Rows are points. Two turns around zero, p and q, are shown by what they do to some points. Where does a point land after both, in the order given? Backwards means that the second turn is done in reverse. Each puzzle has new turns, and all numbers are rounded.
In the rows, zero is written as 128.

Turn p:
[132 102] => [140 105]
[152 166] => [139 172]
[89 82] => [105  72]
[139 162] => [128 164]
Turn q:
[154 169] => [148 172]
[135 128] => [135 129]
[105  64] => [114  61]
[118 151] => [115 149]
Where do these land?
p, then q: [112 108] => [122 103]
p, then q backwards: [ 88 131] => [ 88 124]
q, then p: [184 145] => [171 168]

Turn p:
[ 98 138  97] => [ 86 130 115]
[171 174  99] => [138 190  98]
[124  97 134] => [136  97 127]
[119 104 183] => [152  96 174]
Turn q:
[132  94  87] => [101 112  85]
[133 107 151] => [124 102 145]
[149 183 176] => [189 144 171]
[ 97 128  99] => [ 98 154 113]
Where do these land?
p, then q: [137 140 113] => [133 146 118]
q, then p backwards: [105 158 130] => [137 164 137]
q, then p: [114 181 179] => [174 164 175]
q, then p: [122  83 121] => [103  90 125]
p, then q: [162  77  97] => [118 105  64]

Turn p:
[137 113 132 119] => [126 116 128 112]
[143  74 161 167] => [185  85 145 109]
[156 161 126 153] => [153 171 124 123]
[147 112 151 135] => [147 119 143 105]
[181 124  98  81] => [ 98 141  90  70]
[ 51 151  94 125] => [ 91 124 116 206]
[ 81 161 134 116] => [ 97 140 150 171]
Turn q:
[ 95  84 135 181] => [ 91  84 176 145]
[160 110  95 139] => [162 100 122 152]
[150 143 145  95] => [152 158 119 105]
[141 116  99  94] => [154 109  97 111]
[ 94 187 167 131] => [ 80 190 126 126]
Where do these land?
p, then q: [ 82  97 144  57] => [ 70  85 161  82]
q, then p: [126 119 161 126] => [112 134 157 121]
p, then q: [121 146 178 140] => [132 168 164 118]
q, then p: [135 109  73 153] => [172  93  99 125]
p, then q: [126 161 127 142] => [122 154 125 152]
q, then p: [178 137  85 150] => [187 141  97 111]
